Each row is a point. Each copy is the shape, with its points in the same order, turned, moved and blurred by noise. Some copies are also mirrored. Which?

Shape (9 x 3)
2; 19; 12
48; -20; 17
-55; 59; 21
33; -8; -93
-18; -18; -42
28; -9; 0
28; -3; 0
-23; 23; 13
49; -34; -29
Copy 1 (9 x 3)
-23; -34; -12
4; 27; -12
-53; -95; -43
19; -29; 88
21; -48; 18
-3; -3; 2
-4; -5; 0
-25; -56; -25
22; 18; 34
Copy 1 is: mirrored
Copy 2 (9 x 3)
-13; -6; 6
6; -39; 41
-53; 37; -22
85; 17; 12
38; -11; -28
11; -26; 22
7; -23; 26
-23; 4; -11
56; -41; 34
Copy 2 is: only turned
Copy 3 (9 x 3)
5; -23; 4
4; -32; -60
31; 5; 66
-103; -42; -19
-46; 14; 1
-5; -26; -37
-5; -29; -25
15; -3; 19
-46; -36; -65
Copy 3 is: mirrored
Copy 4 (9 x 3)
21; 6; 8
-22; 2; 57
66; 24; -34
-55; -71; -20
-38; -1; -32
-16; -4; 30
-13; -10; 31
28; 19; -10
-55; -27; 31
Copy 4 is: only turned

Shape (9 x 6)
-69; -15; -20; 13; -32; 26
-29; -6; -4; -39; -11; 21
12; -20; -29; -63; 35; -53
-6; 55; -23; -42; -18; -10
1; 1; 31; -53; -15; -21
96; 10; 6; -25; -43; -19
14; -28; -6; 34; 18; -14
32; -19; -5; -28; 53; -11
76; 1; 14; 68; -1; -31
Copy 1 (9 x 6)
-22; -29; 11; -3; 44; 64
2; -26; 38; 8; 0; 24
52; 11; 43; -59; -31; -14
-12; 38; 41; 7; -29; 30
-13; -10; 45; -5; -23; -34
-36; -7; -25; -16; -93; -32
17; -3; -48; -39; 14; -2
62; 2; -4; -18; -26; -16
-26; 22; -99; -29; -25; -33
Copy 1 is: only turned
Copy 2 (9 x 6)
-46; 25; 15; -3; 35; -30
7; -2; -17; 10; 29; -20
72; 4; -3; 50; -41; -42
45; -20; 34; 29; 40; 1
44; -32; -11; -2; -5; -9
25; -75; -4; 62; -30; 49
-11; 27; 9; 15; -43; 24
50; 27; -26; 33; -35; 14
-9; -5; 35; 27; -73; 87
Copy 2 is: mirrored
Copy 3 (9 x 6)
59; -7; 21; -22; 22; 31
26; -35; -1; -5; 19; -19
4; -17; -75; 58; 29; -37
1; 9; -31; -31; 32; -55
16; -10; -12; 24; -13; -61
-53; 8; -56; -6; -68; -44
-19; 15; -12; 38; -3; 32
-38; -25; -32; 57; 20; -15
-68; 64; -19; 30; -46; 23
Copy 3 is: mirrored
Copy 4 (9 x 6)
-33; -1; 21; -32; 17; -78
-18; 4; 5; 32; 12; -45
-25; 1; -64; 33; 8; 31
34; 42; 2; 24; 19; -5
24; -23; -37; 41; -2; -34
53; 0; -11; 26; -84; 16
-14; -38; 6; -31; -20; 13
-27; -41; -10; 30; -12; 38
38; -59; 13; -57; -60; 46
Copy 4 is: mirrored

Shape (11 x 8)
0; 85; -34; -31; 8; 24; 76; -24
-14; 51; -73; 67; -33; -44; 47; -6
25; 13; 0; -9; -29; -1; -18; -13
-32; 16; -22; -1; 27; 15; -24; -31
-73; 2; 0; 40; -2; 24; -44; -46
-22; -20; 30; -9; 42; 10; 1; -30
7; 27; -47; -24; 10; -32; -10; 33
-4; 57; 12; -34; 38; 48; -13; 27
25; -17; -39; -24; 4; -12; -10; -27
-73; -56; 17; -46; 18; 41; 5; -29
-1; 35; -56; 24; 24; 42; 13; 39
Copy 1 (11 x 8)
-34; 1; 17; 24; 117; -7; 32; 35
-59; 91; 61; 10; 35; -35; 30; 15
-19; 11; -29; 0; 1; 17; 41; 0
-11; 6; -9; 60; -2; 0; -4; 38
-30; 2; 8; 92; -43; 1; -16; -4
9; -36; -20; 28; 2; -22; -30; 16
-35; 29; -9; -11; 8; -4; 28; 84
-19; -43; -2; 12; 35; 54; 3; 63
10; 24; -40; 14; 4; -24; 39; 38
-4; -83; -25; 63; -21; -55; 5; 22
-5; 10; 61; 19; 15; 18; 36; 69
Copy 1 is: only turned
Copy 2 (11 x 8)
-17; 10; -43; -70; 61; -65; 7; 59
3; 54; -39; 11; -10; -46; -51; 106
14; -5; 25; 4; -4; -40; -1; 7
19; 37; 4; -52; -2; -11; -39; -11
32; 44; -23; -45; -55; -26; -57; -35
-21; 38; 9; -51; -22; -2; 11; -35
-3; -9; 29; -17; 18; 13; -35; 57
-25; -35; -11; -47; 48; -13; -27; -26
30; 30; 41; -20; 9; -6; 9; 26
21; 13; -17; -90; -53; 23; 34; -38
10; 13; -52; -10; 53; 14; -38; 21
Copy 2 is: mirrored
Copy 3 (11 x 8)
38; -4; -28; 67; 72; 6; 30; 7
34; 52; -9; 67; 19; -8; -80; 32
12; -14; -33; -23; -7; -14; -15; -3
-12; -37; -2; 45; -22; -37; -3; -2
3; -34; 18; 55; -88; -21; -18; -15
-17; -59; 35; 13; -2; -20; 0; -44
-39; -11; -25; 4; 28; -20; -30; 45
5; -88; -16; 13; 23; -4; 27; 33
-20; 6; -11; -12; 10; -56; -4; -9
-41; -30; 64; 16; -38; -2; 55; -35
27; -29; 18; 34; 25; -37; -10; 72
Copy 3 is: only turned
Copy 4 (11 x 8)
58; 51; 65; -26; -16; -62; 33; 23
30; 68; 12; -54; 33; -21; -69; 16
19; 5; 13; 23; -23; 8; -13; 15
10; -6; 10; 1; 21; -14; 29; -29
-14; 0; -7; 10; 26; -7; -7; -92
16; -10; -31; -12; -34; -11; 48; -38
1; -18; 30; -13; 24; -5; 1; 56
-24; -6; 56; -9; -34; -16; 64; 7
28; 2; -13; 36; 4; -4; -4; 22
12; -70; -33; 28; -28; -67; 41; -57
-49; 34; 26; -19; 12; -47; 15; 25
Copy 4 is: mirrored

Shape (12 x 9)
-11; 9; -22; 12; 49; 35; 10; -26; 71
-10; 21; 2; -32; 0; 16; 19; -34; 77
-29; -16; -4; -31; -19; -14; -21; 38; -31
61; 8; 37; 6; 51; -19; 38; -11; -2
-11; 7; -49; 19; -72; -10; -39; 18; -26
6; 28; -15; -40; -69; 32; -13; 43; -29
25; 5; 63; 33; 27; 17; 15; -20; 27
-22; 51; 69; -59; -14; -16; -7; 7; 40
23; -86; 56; 27; 12; 2; 30; -17; -31
-9; 46; 25; -48; -37; 17; -47; 22; -62
-40; 55; 16; -25; -12; 12; 32; -58; 28
-17; -4; -7; 35; -33; 12; 24; 44; -45
Copy 1 (12 x 9)
34; -32; -38; -13; 2; -14; -54; -63; -31
4; -24; -6; -47; 24; -9; -73; -28; 4
25; 30; 28; -11; -1; -10; 29; 47; -7
-48; -40; -36; 25; 14; 33; 10; -4; -16
4; 66; 45; -18; -29; -70; 29; -1; -42
2; 2; 72; -41; -16; -32; 7; 44; -60
-7; -41; -2; 20; -4; 35; -4; -57; -2
2; -34; 66; -11; 63; 5; -36; 9; 24
-23; 5; -35; 0; -48; 65; 40; -15; 35
1; -29; 82; 2; -16; -52; 30; 53; -9
-5; -62; 7; -57; 42; -40; -11; -29; 8
11; 29; 22; -26; -24; 6; 66; -1; -60
Copy 1 is: mirrored
Copy 2 (12 x 9)
22; -14; -53; 2; -26; 2; 76; -9; -12
-4; -16; 4; 3; -66; 19; 46; -29; -16
-25; 32; 16; 15; 18; 17; -27; 25; 47
42; -75; 26; 26; 0; -35; 26; 33; -11
-36; 19; 4; -54; 46; 45; -36; -6; 7
-24; 47; 51; -24; 2; 70; -17; 32; -14
42; -31; 33; -18; -14; -37; 55; 15; -6
-28; 24; 64; 31; -59; -24; 21; -18; -20
65; -51; 21; -24; -7; -38; -2; 51; 78
-29; 56; 55; -9; 1; -1; -40; 52; -30
28; 13; 10; -7; -73; -10; 0; -41; -46
32; 33; 21; -21; 60; 33; -6; 10; 27
Copy 2 is: mirrored

Shape (16 x 11)
34; -43; -24; -66; 3; 34; 49; -8; 4; -54; -40
20; -6; 29; -47; -38; 17; 11; 77; -14; 21; -56
13; 27; 4; 4; 56; -22; -39; -12; 48; -35; 9
15; 6; -27; 15; -12; -43; -6; 62; -2; 48; -10
-20; -10; -4; 11; -29; -64; 16; -5; 24; -48; -59
-7; -10; -40; 27; -38; 30; -41; 26; -37; -3; -46
-23; 41; -35; -21; -14; 31; -35; 52; 54; 23; -7
-23; -10; 10; 23; 38; -6; -18; 58; 56; -30; 25
24; -27; -4; -61; 26; 29; 24; -13; -18; 23; 0
41; -4; 39; -11; -4; 27; 42; 73; 30; -47; -15
-57; -5; -17; -37; 60; 21; 14; 22; -50; -34; 39
-61; 15; 29; 20; 30; -2; -40; -18; 18; 42; -11
5; -10; 15; 17; -33; -69; 27; 23; -25; -11; 45
1; -35; -17; 12; -22; 28; 24; 74; -10; -45; -45
-2; 24; -29; 9; 17; -38; -18; 18; 51; -37; -37
-46; -66; 2; -40; -19; -67; -7; 2; -44; -48; 32
Copy 1 (16 x 11)
26; -17; -18; -97; -79; 4; 47; -21; 13; 23; -8
58; -7; 61; 12; -100; 28; 26; -3; -12; 44; 6
0; -2; -28; -3; 18; -13; -29; -77; -15; 20; -10
35; 15; 1; 54; -12; 33; 18; 16; -9; 65; -14
30; -55; -1; -10; 20; 12; 73; -33; 1; 38; 44
-19; 17; 3; 27; -49; 69; 34; -23; 50; 51; 28
5; -36; -29; 53; -66; 54; -36; -19; -24; 23; -5
20; 25; -32; 23; -10; 28; -2; -48; -66; -7; 18
5; 10; 22; -68; -44; 19; -13; 14; 7; 29; -36
63; 20; 9; -3; -89; -25; 41; -38; -31; -13; -1
-15; 48; -17; -61; -27; 16; -47; 20; -14; 13; 62
-52; -17; 41; 21; 19; 49; -28; -26; -31; 9; 11
70; 27; 6; 9; 39; 15; 29; 22; 13; 0; 19
26; 24; -12; 2; -84; 34; 76; -15; -9; 21; 43
11; -34; -40; 15; -5; 4; 24; -55; -22; 46; 15
65; 21; 5; -71; 43; 67; 11; -2; 12; 28; 68
Copy 1 is: only turned
Copy 2 (16 x 11)
-10; -53; 27; 59; 34; -39; 34; -29; -38; 48; 2
21; -30; -56; -23; 42; -101; 21; -12; 16; -4; 6
-11; 64; 7; 29; -4; 31; 9; 42; -15; 13; 1
48; 15; -33; 17; 32; -32; -42; 7; 31; -47; -24
-13; -23; -8; 50; 7; -25; -43; 9; 40; 16; 58
-7; -20; 4; -2; 57; -41; -20; 22; 77; 5; -43
-1; 4; -47; 16; -18; -14; 46; 10; 59; -28; -53
2; 23; -66; 24; 9; 27; -7; 60; -1; 11; -13
20; -5; 7; -7; 26; -19; 22; -55; -33; 29; -42
3; -50; -59; 13; 38; -36; 43; 48; -44; -9; 14
-6; -15; -22; -21; -34; -11; -32; -3; -41; 63; -78
7; 48; -30; -46; -12; 36; -12; -11; 63; 32; -3
-6; -23; -30; -1; 24; -3; -88; 0; -30; -56; 13
2; -66; -41; 28; 53; -59; -8; 44; 7; 23; -22
0; 28; -9; 50; -14; -9; -7; 57; 33; -1; 11
-55; 1; -40; 27; 13; -22; -107; -37; -25; 35; -14
Copy 2 is: only turned
Copy 3 (16 x 11)
7; 10; -7; -55; 19; -37; 0; -2; -68; -12; 31
-33; -41; -8; 69; 43; -33; 5; -9; -39; 20; 23
27; 7; 4; -27; 9; -4; -1; -6; 48; -16; -77
-9; -57; 40; 62; 13; 12; -47; -8; 7; -22; -9
-11; -4; 5; 12; -24; -12; -42; 42; -51; -14; -70
22; 12; 13; 65; 35; 30; -13; 59; -17; -19; 18
-14; 23; 72; 46; 42; 7; 19; -18; 18; 33; -23
-2; 10; 13; 21; -5; 15; 34; -40; 12; -45; -63
39; -32; 5; -19; -5; -33; 10; -14; -6; 12; 58
-62; -10; -42; 4; 40; -12; 27; -29; -29; -40; -7
68; -1; -13; -7; -23; 63; 26; -58; -28; 6; 10
36; -30; 24; 50; -43; 16; 44; 22; 47; 24; -47
-25; -19; -21; 36; -60; 24; -66; -17; 5; -36; -7
-23; -3; -7; 46; 34; 13; 15; 12; -68; -57; 9
2; 2; 32; 0; 18; 6; -26; 8; -4; -13; -84
59; 21; -34; 35; -78; 3; -58; -40; -50; -20; -12
Copy 3 is: only turned

Shape (17 x 12)
-23; 16; -55; 51; -41; 21; -43; -48; -53; 4; -71; -3
5; -28; -27; -37; 2; 3; -49; -57; -62; -18; 44; 1
20; 77; 5; 36; -29; -9; -29; -57; -17; -9; 21; -39
-7; 12; -54; 49; 19; -15; 37; -60; -23; 20; 5; 33
-2; -26; 39; -1; 27; -6; -51; 50; -11; -48; -5; 10
5; 69; 2; 19; -7; 11; 8; 49; -1; 9; -5; -23
-34; -18; -28; -22; -57; -8; -39; 33; -46; -10; -39; 14
27; -15; -1; 33; 30; -7; -36; 38; -7; 27; -4; 63
38; 59; 1; 32; -29; 36; 34; 47; 53; -55; -8; -16
-13; 22; -52; 14; 48; 25; -26; -45; 17; 50; -51; -44
69; 37; 6; 16; 9; -24; -33; 32; 20; 0; 2; -44
-18; 50; -30; -41; 12; 3; -29; -19; 8; -34; -41; 3
52; -9; -1; 14; -39; 31; 30; -50; 47; -15; 37; 43
24; 5; -13; -25; 38; -49; 20; -9; 51; -12; 32; -15
38; 74; 4; 28; 54; -16; -22; 42; 16; -8; -1; -1
12; 43; 33; 23; -36; -14; 32; 24; -11; 42; -60; -27
-27; 10; 2; 31; 2; 3; -60; 41; 29; 22; -29; -3
Copy 1 (17 x 12)
-62; -28; 25; 13; 21; 7; -95; 16; 72; 58; 20; 5
-3; 5; 32; 38; -37; 49; -44; -42; 15; 12; -42; -40
-49; -21; 31; -17; -23; -13; -13; 45; 34; 48; -48; -77
-31; -17; 3; 56; 33; -8; -49; 48; 19; 21; -56; 28
-28; -9; 10; -10; -15; 4; 40; -59; 25; -36; 36; -14
-27; 36; 47; -30; 33; -4; 31; 46; 43; 7; 8; -21
-33; 34; 25; -35; -12; 11; -70; -42; 61; -8; 30; 18
-11; -20; -4; 17; 7; 37; 35; -6; 66; -41; -10; 46
9; 27; 32; 0; 29; -48; 30; 72; 39; -35; 51; -59
-7; -43; 62; 10; 23; 29; -21; 37; -3; 86; 7; 27
27; -16; 34; -22; 26; -12; 58; -2; 60; 17; 4; -42
-20; -25; 90; -22; 8; 1; -41; 13; -2; -21; 14; -19
39; 1; -32; 42; -34; -3; -37; 77; 16; -36; -6; -35
53; -10; 24; 1; 6; -36; 23; 8; -27; -14; -38; -11
-24; -20; 52; -11; 34; -15; 74; 31; 52; -20; -7; -18
-28; 19; -13; -74; 57; 3; -2; 53; 45; 29; 10; -6
-27; -4; 25; -22; -30; 1; 27; 0; 51; 19; 40; 41
Copy 1 is: mirrored
Copy 2 (17 x 12)
55; 45; -36; 42; -24; 54; -23; -50; 12; 28; -5; -90
-5; 25; -35; -19; 17; -67; 8; -10; 50; 28; 20; -86
73; -33; -34; 66; 41; -28; -11; -19; 15; 31; 29; -31
1; 12; -27; 39; -23; -6; -80; -45; 50; -7; 20; -11
-10; -6; 21; -5; 1; -6; 45; 44; -20; -33; -6; -44
35; -51; -2; 26; 28; 38; -39; 40; -8; 18; -21; -28
-17; -3; -10; -13; -25; 44; 27; 2; -5; 35; -20; -85
-8; -14; 73; 8; -30; 13; -28; 17; 34; -36; 16; -45
55; -46; -25; 6; -24; 19; -17; 63; -32; 32; -7; 40
73; 39; 3; 18; 39; 42; -37; -24; 81; -19; -45; -27
50; -40; 23; 35; 30; 13; 8; 71; 38; 11; 26; -10
44; -43; -46; -4; -13; 10; 11; -9; 38; -12; -51; -48
24; -7; -4; 11; -54; -66; -34; 6; 22; 52; 13; 45
-12; -29; -21; 0; 21; -22; 4; 28; 70; -15; 6; 44
47; -69; 17; 24; 20; 19; -25; 58; 29; -38; 12; -4
1; -20; 16; 90; 15; 61; -24; 28; 18; 39; -36; -13
32; -8; 52; 3; 13; 58; 22; -14; 7; -10; -15; -28
Copy 2 is: mirrored
Copy 3 (17 x 12)
-14; -13; 44; -75; -16; -23; 4; 9; -41; 19; -50; -38
22; 37; -15; -34; -42; 37; 50; 72; 16; 27; -13; 16
70; -21; -20; -38; 30; 5; 23; 29; 1; 30; 3; -74
6; -12; 38; -55; 19; 79; -10; 9; -14; -10; 19; -9
8; 49; -74; -23; -33; -44; -32; 17; 13; -16; 35; 20
28; -28; -41; 5; 15; -23; 12; -41; -13; -21; 33; -33
-28; -12; -21; -17; -19; -49; 10; 26; -8; -14; -46; 36
7; 48; -20; -47; 3; 2; -27; -44; 36; -21; 18; 35
42; 17; -59; 18; 59; -26; -10; -26; -80; -38; 40; -40
41; -5; 46; -6; -70; 27; -25; -37; -18; 6; -12; -54
95; 15; -48; -16; -1; -22; -2; -21; 10; -48; 14; -27
-5; 19; 3; 36; -19; -9; -8; 33; -1; -16; -10; -54
60; 58; -4; -1; 71; 47; -6; 17; -53; 24; 16; 25
73; 14; -33; 30; -3; 56; -34; 27; 7; -47; 29; 0
43; 25; -48; -8; 8; -3; -16; -39; 29; -47; 49; -59
50; -59; 19; -9; 23; -58; -13; -28; -16; -18; 34; 2
14; 4; -43; -16; -26; -32; -55; -44; 5; 6; -18; -8
Copy 3 is: mirrored
Copy 4 (17 x 12)
18; 30; 73; -8; -29; -5; 42; 70; -55; -43; 30; -27
-43; 18; 61; 71; -7; 19; 6; 16; -13; 33; -32; -5
-6; 34; 5; 20; -30; 78; 56; 63; 12; -32; -31; -40
29; 53; 22; 3; -13; 22; 78; 8; -5; 31; 35; 26
-23; -68; -21; -15; -1; 0; -7; 17; -39; 7; -59; 12
26; -2; -40; -26; -11; 30; 0; 51; 24; -57; -14; 19
-25; -40; 54; -10; -8; 6; -38; 54; -41; -22; 38; 12
-6; -47; -4; -25; -36; -39; 42; 26; 11; 21; -17; 49
85; -48; -45; -32; -5; 51; 0; 18; 33; -44; -12; -35
1; 74; 34; -46; 35; -34; 60; 27; 10; -43; -16; -17
-11; -46; -33; 0; 26; 17; 48; 47; 49; -47; -44; -8
16; 4; 63; -40; 27; 48; 7; 21; -11; -27; -41; 3
31; -25; 11; 4; -52; 38; 36; -33; 55; 39; 13; -43
-10; -10; -20; -11; 58; 49; 40; -11; 45; 25; -23; 7
28; -23; -39; -33; 11; 27; 47; 51; 30; -32; -67; 37
-16; -12; -31; -33; -18; 34; 34; 16; 3; -96; 38; 13
-18; -20; -10; -74; -9; -22; 8; 65; -1; -17; -15; -7
Copy 4 is: mirrored
